Each wall is flat, endless, passes through zero and stands at right angles to its row. A trip goes straight from one point to another. Which walls does it cross, in order?
(in the rows, 100 means zero)

Walls:
(1): [67,92,134]
(2): [80,94,93]
(3): [77,145,64]
(4): [102,90,121]
(5): [89,139,76]
Trips:
[113,97,151] to [88,64,125] -> 2
[61,110,96] to [111,105,80] -> 1, 2
[101,85,134] to [99,47,118] -> 2
[109,122,104] to [125,148,170] -> 4, 1, 3, 5
[128,109,136] to [81,88,102] -> 2

Walls:
(1): [87,85,125,88,89,111,157,130]
(2): [67,121,127,99,82,95,117,97]
(3): [98,87,108,150,92,81,126,103]
(4): [68,109,82,85,134,140,151,118]
(5): [137,170,96,117,77,91,119,110]
Trips:
[116,83,65,96,83,68,81,73] to [145,56,86,99,124,130,91,84] -> none
[66,109,102,57,69,156,79,76] to [93,115,81,102,96,106,134,111] -> 1, 5, 3
[159,94,122,117,143,89,95,104] to [120,78,89,112,99,136,86,95] -> 5, 3

Walls:
(1): [49,68,100,72,84,69,127,134,66,125,101,109,111,99]
(2): [67,119,130,123,93,77,122,93,92,112,75,144,108,83]
(3): [95,110,108,109,132,87,130,104,114,89,115,105,60,103]
(4): [157,84,136,127,96,76,128,110,109,111,41,96,96,92]
Trips:
[99,131,124,99,117,97,76,76,76,94,151,50,95,99] to [126,89,74,102,137,49,108,105,86,154,105,83,151,82] -> 3, 1, 4
[69,98,63,42,96,82,114,120,124,115,132,97,72,119] to [134,130,117,97,113,108,61,89,146,121,92,65,117,91] -> 1, 3, 4
[130,138,92,104,116,124,21,97,86,96,94,80,119,86] to [102,105,95,90,143,186,74,135,121,87,109,107,125,90] -> none
[132,85,93,96,139,88,73,96,119,76,99,129,119,101] to [83,103,96,83,97,122,89,96,112,121,110,21,97,104] -> 3, 4
[126,34,63,90,82,79,103,70,103,122,47,103,121,141] to [86,112,113,83,40,61,109,103,123,121,34,148,77,76] -> 2
[101,72,104,81,132,65,148,70,144,102,130,118,87,113] to [63,95,119,91,124,97,85,147,73,81,83,91,131,103] -> 4, 3
[55,64,68,116,92,53,109,154,147,88,106,116,85,106] to [66,137,102,66,86,83,139,67,100,81,79,77,98,110] -> none

Walls:
(1): [125,79,128,91,71,102,86,122,119,145,105,77,94,122,100,73,77,123,125,101,84,69,67,66]
(2): [59,108,107,97,100,111,104,60,114,80,78,93,133,88,144,150,113,126,103,80,98,103,109,141]
(3): [109,89,80,106,153,78,101,89,129,126,75,73,142,89,75,106,114,106,43,105,108,109,103,73]
(4): [70,125,110,95,93,82,131,115,106,128,117,125,39,124,112,102,89,121,84,82,114,112,114,115]
(5): [72,80,125,57,122,144,155,126,111,67,72,103,95,122,80,107,83,75,40,124,124,95,64,92]
(6): [91,107,57,131,157,91,76,104,113,103,99,80,70,96,29,96,80,92,106,83,28,102,131,80]
(7): [70,116,86,106,149,98,92,73,72,91,125,130,135,94,150,107,147,96,93,80,59,58,88,105]
Trips:
[85,111,47,87,133,78,102,77,78,123,64,84,120,65,148,94,103,37,98,33,118,26,90,140] to [94,149,89,85,96,38,104,97,78,121,134,99,112,119,102,103,70,103,68,104,104,121,114,140] -> 4
[136,91,88,89,123,95,81,106,103,89,68,117,92,136,90,91,118,53,65,115,90,121,88,73] to [101,97,119,89,124,155,98,114,124,115,87,79,113,116,56,102,134,153,73,138,118,98,83,110] -> 1, 6, 2
[87,91,122,83,108,80,98,83,116,92,120,140,161,126,78,60,139,72,78,79,127,139,77,125] to [60,109,118,104,126,149,89,87,83,85,116,102,59,101,27,83,63,81,134,95,127,141,134,99] -> 2, 7, 4, 6, 3
[164,99,120,164,98,74,82,108,97,86,87,90,98,108,111,91,94,94,87,78,76,149,95,126] to [22,85,162,82,76,130,83,101,99,121,112,57,78,72,128,81,130,98,84,110,93,106,15,87] -> 1, 3, 6, 2, 5, 7, 4

Walls:
(1): [130,88,62,130,112,111,62,67,66,137,76,93,134,125,84,77,116,118,166,88,76,32,114,94,75,81,68,121,117,101,96,99,130,78,128,91,102,70,115,76,80,48,107,79,110,85,44,72]
(2): [133,87,125,93,59,97,92,93,91,107,97,64,96,116,94,64,85,87,129,142,113,93,100,98,79,54,83,115,86,106,123,102,119,116,98,126,71,131,81,111,112,141,94,80,108,139,125,118]
(3): [145,101,74,109,154,110,66,112,121,89,84,76,51,101,127,118,114,151,135,101,86,108,82,113,147,128,83,94,73,106,85,127,86,62,123,140,74,92,124,107,107,96,68,120,112,93,135,86]
(4): [71,71,101,37,91,113,93,90,155,45,133,141,115,102,159,67,71,113,102,103,103,103,104,70,117,122,110,49,69,125,87,154,83,130,71,86,101,59,110,117,148,81,56,138,79,87,117,94]
(5): [98,136,103,99,113,114,86,152,147,54,108,105,71,50,86,125,108,120,93,128,110,109,75,114,104,105,113,95,120,61,145,98,99,112,68,138,90,132,97,76,91,92,114,109,95,99,159,126]
(6): [100,93,114,109,126,71,100,89,132,78,87,82,101,118,94,59,69,132,128,94,77,117,119,114,102,118,127,63,133,55,89,82,119,85,76,113,111,50,87,108,124,133,109,100,107,88,80,138]
(7): [101,75,93,102,111,140,115,176,117,156,97,98,124,99,127,100,123,124,104,128,128,138,97,97,105,119,122,115,79,94,105,115,77,91,104,71,96,122,81,58,106,161,99,131,54,105,84,77]
(8): [104,91,57,72,94,105,118,133,119,122,139,117,97,41,98,100,71,77,121,114,114,151,113,65,126,135,67,122,122,130,116,96,68,117,83,125,100,126,79,109,59,36,52,93,91,106,125,91]
(9): [94,81,93,105,106,141,117,118,101,69,98,116,118,118,118,79,122,100,100,107,93,95,101,127,93,132,125,92,73,104,89,103,128,94,78,119,62,77,120,54,83,126,130,125,162,118,89,110]
(10): [132,104,97,119,96,79,76,66,130,120,86,105,99,64,85,78,142,113,83,124,63,78,58,98,126,62,80,92,117,76,101,74,113,100,62,102,102,61,120,86,83,97,83,164,94,114,133,99]
Trips:
[131,89,169,99,96,81,98,86,79,87,83,74,115,105,106,114,115,126,131,60,114,70,57,107,55,89,97,98,117,102,111,94,84,107,80,65,81,76,144,142,127,127,120,111,146,118,161,50] to [111,117,98,127,91,115,70,75,124,137,65,44,89,87,56,119,126,27,132,145,132,96,103,101,106,95,143,135,138,117,162,120,102,109,64,73,63,16,100,83,104,108,115,107,41,66,105,94] -> 9, 5, 3, 7
[95,174,93,84,102,138,132,123,111,121,103,149,91,108,136,112,133,109,117,103,106,150,102,113,78,92,115,154,79,94,92,122,126,81,74,108,113,84,125,95,118,61,93,70,107,62,98,108] to [87,75,139,44,165,76,101,134,78,117,129,101,74,73,84,103,109,112,127,148,99,112,31,120,93,89,97,112,121,125,120,81,119,132,96,110,103,80,59,78,83,114,121,132,80,94,149,82] -> 10, 4, 2, 9
